Rows are points. Each copy is the shape, with its points in the same order, turned, moved and blurred by noise. Is it also mirrored, or only turned?

Shape, 8 rows:
[[  2 -60 -45]
 [ 54   4  15]
 [-11   1  38]
 [ -2   7  79]
 [-21 -15  -2]
 [ -9  -6 -56]
 [ 64  36 -37]
 [ 16  23  38]]
Copy 1, 8 rows:
[[-46 -57 -20]
 [  2 -18  61]
 [-32  36  18]
 [-43  64  51]
 [-33   8 -15]
 [ -1 -32 -31]
 [ 53 -38  33]
 [ -6  31  42]]
Copy 1 is: only turned
Copy 2, 8 rows:
[[  2 -80  -7]
 [ 65  -8  17]
 [  8  27  -4]
 [ 25  61 -21]
 [-12 -12   4]
 [ -9 -55  40]
 [ 66 -31  75]
 [ 37  35  17]]
Copy 2 is: mirrored
Copy 3 (8 x 3):
[[-11 -50 -13]
 [ 64  -1  13]
 [ -1  29  38]
 [ 10  53  71]
 [-15  -1   9]
 [-12 -14 -45]
 [ 72  13 -45]
 [ 34  41  29]]
Copy 3 is: only turned
Copy 4:
[[ 46 -45 -55]
 [ 57  32  16]
 [  2 -10  38]
 [ 16 -13  75]
 [  5 -37   1]
 [  8   3 -53]
 [ 49  73 -28]
 [ 19  17  41]]
Copy 4 is: only turned

Shape, 7 rows:
[[-23  22 -18   7]
 [ -7   6 -27 -54]
 [ 29 -15 -92  52]
 [  8 -14   1 -24]
 [  5  59  44  13]
 [ -3  -1 -22  57]
 [-43  24  60 -14]]
Copy 1 (7 x 4):
[[-13 -10 -22  20]
 [ 27   5 -49 -17]
 [ 54   3  37  79]
 [  9   9  -9 -27]
 [-71  38 -27   2]
 [-18  -7  28  45]
 [-68 -16 -39 -42]]
Copy 1 is: only turned
Copy 2:
[[-30  24 -12  31]
 [ -2  66  14  56]
 [ -2 -53 -42  89]
 [ 14  23  25  26]
 [  3  39 -31 -38]
 [-23 -43 -21  18]
 [-33  55  26 -39]]
Copy 2 is: mirrored
Copy 3, 7 rows:
[[ -6   9  29  35]
 [-47  22 -21  30]
 [  2 -95 -17  46]
 [-16  11 -21  -7]
 [ 62  60  10  11]
 [ 23 -43  33  19]
 [  6  70  46 -12]]
Copy 3 is: only turned
Copy 4, 7 rows:
[[ -8  11  26  -2]
 [ 13  27 -26 -19]
 [-80  -8  -5  68]
 [ 35   8 -12  16]
 [ 39  58  66  21]
 [-21 -13  47  48]
 [ 66  15  56 -22]]
Copy 4 is: only turned

Shape:
[[-39  66  16  25   5 -24]
 [-13  -5  -7  21 -21  18]
 [ 63 -32   7 -64  52  -3]
 [  0 -24 -18 -22 -28  34]
 [-15  86  -5  -7 -25 -24]
 [-16  14 -47  20  47 -36]
 [-26 -51  -1 -49 -67  19]
 [-30 -45  -8  28   6  18]
 [  1 -34   5  25 -62  39]
 [  1 -25   7  27 -49  -9]]
Copy 1 (10 x 6):
[[-27  47  -7 -32  60  -1]
 [-18 -27  -3  12  15  26]
 [ 39 -71  14 -18 -18 -89]
 [  9 -52  -7  -7 -24  31]
 [ -1  61  20 -47  17   7]
 [  9  32 -37  27  13 -40]
 [-20 -64 -20 -54 -58  40]
 [-22 -51 -41  22  16  20]
 [-43 -65  20   1 -17  55]
 [-53 -25   7  -3  -5  16]]
Copy 1 is: only turned
Copy 2 (10 x 6):
[[-65  -2  12  17 -16  10]
 [ 26  -8   9  37 -16  26]
 [ 50  22 -27  11  95 -39]
 [ 61 -17 -16  17   2  30]
 [-64 -37 -31   8  -5  24]
 [-19  43 -26  45 -20 -35]
 [ 81 -56  -7 -18 -19  11]
 [ 47  18  30  39 -23   2]
 [ 64 -45  22  50 -12  43]
 [ 37 -50  17  51 -11   1]]
Copy 2 is: mirrored

Shape (12 x 8):
[[ 39 -52  40 -18   0  46  49 -37]
 [ -2 -36  29  26   4  -4 -20  39]
 [ 24  -9  59 -39  32 -18  37  61]
 [-32 -31  57 -29 -52  27  -1  16]
 [-50  33 -20  67 -14 -41  14 -14]
 [  0   9 -18 -16  35   5 -34 -12]
 [-28   2  15  61  57 -28 -51  58]
 [ 37 -25 -15   1  47  53  61  11]
 [ 20 -45 -12  10 -49 -13 -17  50]
 [ 42  14 -16  14  33 -15 -34  54]
 [-15  -4  29   2 -30  -5  -8  65]
 [ 49  60 -37  14 -53  27 -33 -30]]
Copy 1:
[[ 42  33 -63 -42  15  61 -54 -31]
 [ 42  -4  25 -15  17  10  17  -5]
 [ 50  13 -14   0 -24   4  24 -95]
 [ 25 -17  24 -13 -52  56 -29 -11]
 [-56  23  -4  24  22   4  41  46]
 [  6   1 -19  14  21 -39 -49  -9]
 [  9 -38  45  19  56 -41  52 -12]
 [ 56  64 -37  15  61  32 -32 -52]
 [ 65  40  30 -23 -22  -8  12  31]
 [ 31  32  29  -8  32 -66  -1 -32]
 [ 28  17  48  -6 -24   5  15 -18]
 [-40  77  29 -30  12 -33 -79  25]]
Copy 1 is: mirrored
Copy 2, 12 rows:
[[ -8  24  10  31  51  74  48  42]
 [-18  17  11  47  10   6 -32  -5]
 [-65  43  59  -4  47   4   7  11]
 [ -2  11  56  -2 -22  67 -14  46]
 [-11 -19 -41  25 -67 -28  25 -29]
 [ 20 -25 -26  -5  38   0  -9   6]
 [-48  -5 -10  36   3 -55 -71 -36]
 [-29  63 -46  19  51  18  35  31]
 [ 36  46  40  41  -3   2 -28  -8]
 [  7  16  -4  26  46 -55 -24  -4]
 [-18  21  41  11 -28   1 -20  11]
 [ 83 -33 -15  36   0 -41  35  62]]
Copy 2 is: mirrored
Copy 3, 12 rows:
[[ 52 -34  -3 -10 -19   4 -68 -66]
 [ 20 -36 -11  -4   1  31  -6  39]
 [ 70  -4 -48 -49  27 -10  19  -4]
 [ 25 -40  -6 -36 -78   8   2   0]
 [-66  -6  29  15  12  57  35 -11]
 [-12  34  13 -23   9  13 -47  24]
 [-15 -16 -10 -23  57  64   9  80]
 [ 14  -6 -61  -3  32  16 -74 -46]
 [ 22 -18 -26  50 -34   0   3  38]
 [ 25  40 -32  13  33  33 -14  56]
 [ 18 -16 -35 -11 -32  24  33  33]
 [ -5  81  11  41 -55  69 -37  -9]]
Copy 3 is: only turned

Shape:
[[-49  19  93   4 -36  27 -32 -55  -1]
 [ 19  -1 -26  25  28 -11  15  45 -46]
 [ 16 -52   2  29  20 -36 -35  31 -10]
 [-35 -10  18 -47 -43  29 -24  19  -8]
 [-42   6 -13  70  -9  -4  -7 -12  16]
 [ -9 -17  38  31 -11  29 -31 -31  35]
 [  6 -57 -18  31   3  13  25  33 -67]
 [-28   1  17  13   1  29 -43 -41  19]
 [ 35 -45   1   3 -30 -13  12  41 -65]
 [-13 -43  -8  39  10   3 -50   8 -36]
 [-25 -15  24  35  14  36  36   0   2]
 [ -8  16  -9  42  26  33  25 -32 -15]
 [ 16 -58 -32 -56 -47 -34  -6  15 -45]
 [  6   0   6  45 -26  30 -44  -6  10]]
Copy 1, 14 rows:
[[-31  36  15 -22  39 -10  66 -20 -63]
 [ 35 -10   9  73 -38 -13 -30   7  37]
 [ 21  34  46  59 -48  18 -20  34   5]
 [ 50   2   3  -1 -25   3  34  27 -48]
 [ -1  55  16  16  32 -29  11  40  51]
 [-21  45  24 -10   3  26  29  21  10]
 [ -1   3 -22  84 -60  -4   3  42  19]
 [-11  27  31  -6  44  23  24  21  -4]
 [ 25  10 -19  63 -82 -12 -24  20 -20]
 [  6  46  18  76  -9  24   4  53  -2]
 [-26  10  -2  28 -16  -9  48   7  35]
 [-33 -13 -18  26  25  -6  -2  12  48]
 [ 37 -11 -10  31 -77  -7 -37  69 -56]
 [  8  60  -2  10   3  27   6   6  18]]
Copy 1 is: only turned
Copy 2:
[[ 46 -26  65  22 -23 -31  68  41  16]
 [-22  15 -49 -20  -3  37 -35   1 -18]
 [-50 -22 -27 -37  33  -3  -9  25   6]
 [  5  46   9  11 -27 -37  -4  42  57]
 [ 11 -18  12  27  28 -14  -5 -41 -10]
 [ 20 -19  53 -32   4 -29  28  -1  10]
 [-43  26  11  -9   9  54 -52  20  -5]
 [ 30 -11  36  -9  17 -22  30  -2  54]
 [-64   8 -15 -17 -39  36 -37  55   5]
 [ -7 -25   6 -13  36  17 -19  25  30]
 [ 17  34  37  -8   4   6  -6  -6 -29]
 [ 31   9  14  -9  11  39   5 -39  -5]
 [-95  25 -24  -5 -37   6   3  29  64]
 [ 23 -43  19 -23  -6 -19 -27  -8  31]]
Copy 2 is: mirrored

Shape:
[[-12  22  11  44   8  21 -40  14  30  12   8]
 [-51  34 -58  -3 -21  18  22 -20 -15   7 -15]
 [-12 -37  12 -18 -53  -6 -32   6  -3 -25 -30]
 [ -2  45  -4  38  -3  20  -6 -47  24 -28   2]
 [-19  -9 -11  10 -41  -2   8  -9  -7 -21  35]
 [ -6  -5 -42  -2 -40  28  17   7  -9   1  46]
 [ 10 -30  25   9   3  30  34   6   1 -10   5]
 [-26  26  24   0 -31 -10 -24  11  44  17  -6]
 [-57  23   8   8 -64  52 -32 -53 -34  32  45]
 [ 44  34 -18  29 -11  12   5 -65 -36  39  29]
 [ 28 -33 -71   8 -54  -3  19   4  18 -12 -22]
 [ 45 -26   6   5   8  34  15  51 -31   4  15]
 [ 24  29 -18  -3 -56  -4  10  31 -31   0  -8]
 [-28 -27  32  65 -25  -6  64   9 -19 -40 -13]
 [ -6 -45  24  26  18 -50 -45  -8 -21 -32 -14]]
Copy 1 (15 x 11):
[[  6  34  10  48 -15 -19 -19  -2 -17  17 -15]
 [-39 -26   6 -13  38  -3 -49 -42 -41 -19  -9]
 [-19   0  28  30  -7  36  -2 -57  40 -33  26]
 [-57  13  24  29 -34   0 -14  -6 -38   1 -35]
 [-32 -19 -11  33 -18  36 -19 -10 -11 -37  12]
 [-26   1 -17  20  10  19 -25  -2 -46 -53  33]
 [  0  -4  36   1  -7  25   7  24 -14 -13  40]
 [ -3  35  -8  35   0  36 -33 -23  17  17 -17]
 [-55 -19 -58  53 -11  -5 -36 -55 -40  27  51]
 [-62   9 -44 -19 -15  -6  45  -6 -56  -2  -3]
 [-12   8  28  21  26  37   5 -40 -36 -95  -4]
 [  0  23  14  11  17   5  27  44 -10 -40  57]
 [-49  23 -12  23  58  31   6  -8   8 -45  12]
 [-33 -71  64  48  15  52  12  24  -7  -1   9]
 [ -6 -33  22  24 -39 -11  33 -10  58 -15   1]]
Copy 1 is: mirrored
Copy 2, 15 rows:
[[  2   9 -28 -25  16  25 -46  21  -8  39  -5]
 [ 38 -13 -12  12  -3 -51  38  24  -2  47   7]
 [ -8   3  53  -6  -3  15   7   6  46  23 -55]
 [ 39  39 -34 -25  -1  -6 -13  12  24   7  25]
 [-12  12  -6   3 -17 -24   7  13   2  -8 -35]
 [  8 -27 -13  12 -28 -18  17  22 -21 -11 -35]
 [-17   3 -18  18 -17  25   8 -41   3  10 -11]
 [-27  28  14 -42  12  24   1  35  -5  43  -5]
 [  4   7 -34 -42 -85 -39 -10  44  20  57 -39]
 [  8  -8 -41  17 -72   0 -19  44  24  -8  50]
 [ 18 -37   8  38  23  16  46  38  35 -25 -29]
 [-18 -61  -2  23 -24  34 -18 -40 -12  -3  -6]
 [-24 -51  25 -17  -9 -13  15  17  17  -4  11]
 [-59  19 -31  19  32 -34  14 -46  48   1 -18]
 [-26  35  42  45  10   6 -65  -3  44  12 -22]]
Copy 2 is: mirrored
Copy 3, 15 rows:
[[  9 -28  23 -18  47 -23 -40 -15 -20 -17   4]
 [-23  14  48   2 -52  -8  13 -48 -12 -10  22]
 [  3  -2 -48  30 -26  -3 -61 -12  22   4   7]
 [-41  -3  24 -56  28 -13 -16 -27   0  13  16]
 [-31  19 -16   7  -1  15 -14 -29 -26  24  17]
 [-16  12  26  46  -3  34   8 -21 -24  28  28]
 [-17  14 -12  19  30  -6   7  27  15  13  -3]
 [ 18 -19   1 -10   2 -49 -50 -10 -30  21  13]
 [-50 -15  14  12 -12   5 -35 -12 -51 -29  89]
 [-26 -16  45 -57  -5  52   7  32 -20  16  43]
 [ -8  35  28  24 -28  26 -38 -25  21  67 -30]
 [ 37  -1   0  46  39  36  11  37  26  10  -1]
 [ 40  33   8   6 -21  30 -10 -16  -5  33  36]
 [-26  92 -18   7  35 -21  -5  -1  -3  -3 -18]
 [ -4   0 -71 -28  10  25 -40  -7  -3 -30 -57]]
Copy 3 is: mirrored
Copy 4, 15 rows:
[[-16  -4  -6  12   0  34 -24 -33 -10  49 -31]
 [-22 -25  19 -21  16  29  57   2  49   0 -50]
 [ 30  -1 -17 -31  35 -16 -18  28 -19 -15 -38]
 [-38 -33  38 -16  10 -12  -7 -26   9  54 -50]
 [-27  -7 -20 -26  22 -26  12   7  21  13  -9]
 [-47  21 -29 -36   8  -7  38  -6  23   2 -21]
 [-14 -15 -15  -7 -40 -31   8 -14 -21  -7 -15]
 [-10  -1  -8  10   2  26 -34  36   6  32 -45]
 [-53 -61 -52 -80  27  42  -4   1  34  26 -34]
 [-31  -9  29 -93 -35   8  10 -30  34  53  -5]
 [ 17  56   2 -34  10 -41  33  -9  31  -6 -62]
 [ -5  29 -20 -26 -42  -6  35 -24 -50   1   9]
 [  7  26  -4 -45  -2   2  50  34  -7  37 -28]
 [ 29 -55 -27  18 -16 -68  38  -4   7  29  -9]
 [ 48 -17  19  -9  35 -20 -40 -16 -13   5  30]]
Copy 4 is: only turned

Shape (14 x 11):
[[-11  -6 -20   9   9  23 -34 -18   5 -18 -19]
 [-10 -33 -21 -18  -5  17  33 -12  22  15  -9]
 [-24 -27 -20  -4 -14  28 -51 -33  27  -7  23]
 [-19 -16   6   0 -15  -9  30  18   9 -13  18]
 [-26   2   3 -20 -11  17  29  -5  15  12 -33]
 [  3 -28  68  85  -4  17  -5  26   3  15 -57]
 [ -2  -4  37 -17  -2 -17  16  12  -1   9 -18]
 [  4   4 -24   6 -51 -14   8  19   6  17  14]
 [-21   3 -18   4 -20 -35   9 -25  51  -6  16]
 [ 31   6 -36 -13   0  12   3  21   3 -18  10]
 [-15  14 -21  -9   5  14  18  32  10  21  24]
 [-24  12 -18  -7   4   7  -3  -1 -10 -52   6]
 [  0 -11  48  -5 -32   6  18  31  50 -48  -5]
 [ 34  15  -5  16 -22  18  33 -13   3  16  10]]
Copy 1:
[[  6 -13 -23  24   5 -31  21 -13 -42  -8  24]
 [-16  -2 -23 -26 -30   1  24 -18 -13 -11 -12]
 [-31  -9   8  16 -22 -44  24 -38 -38  -9  45]
 [-16   4   3 -22  13  18   8  -3   9 -22  17]
 [-23 -18 -20 -18  -1   3  14  12 -28 -13 -26]
 [-33  31 -32  95  21  50 -17  21 -19 -12 -18]
 [-15 -25 -17  -2  -3  20 -20  29   2  -9   3]
 [  3  12  31 -15   6  -7 -15 -17   4  16  -7]
 [-26 -20  -1 -33  19   8 -14 -52 -23   2  24]
 [ 25  11 -14 -21   2 -20  17   4  -2  31  27]
 [ 10  16  15 -36  -8  10   9  20 -29   1  16]
 [ 11 -21  -9  -9  38 -22  29   2 -13 -18  37]
 [-69  10 -29  -8  44  -2  -3  21  20   5  21]
 [  1  -7   7   0  -2  25  26  -7  -6  49 -10]]
Copy 1 is: mirrored
Copy 2 (14 x 11):
[[ 18  -1 -13  24 -29  13 -16   9   1 -18 -35]
 [ -8  25 -20 -23   6   3   8 -15  25 -40 -16]
 [ 43 -19 -31  10 -35 -14   4 -27  12  -7 -24]
 [-30   1 -17 -32 -22   9   6   1   1  -9  21]
 [-30  -1  -7 -24   4   0 -23  10  30 -43 -21]
 [-16  21 -53 -41   9  36 -94  32 -27  36 -34]
 [-39   6   9 -30  10 -12 -19  22  -2   2  -6]
 [ -8 -22 -29 -16  10  24  23  25  28   6  21]
 [ -4 -46 -11 -27   1  20  30 -18 -15 -27 -10]
 [-28  16  -5  30 -15  27  29  10  22   2  -3]
 [-25  -2   4   4  -3  27  -7 -15  36 -10  30]
 [-19  -9   0  20 -56   7   3  19  -8 -27   0]
 [-71 -16 -27 -45 -43   5  -1   2   2  22 -33]
 [-38  -1 -49  20  32  13   5   7  10 -10   8]]
Copy 2 is: only turned
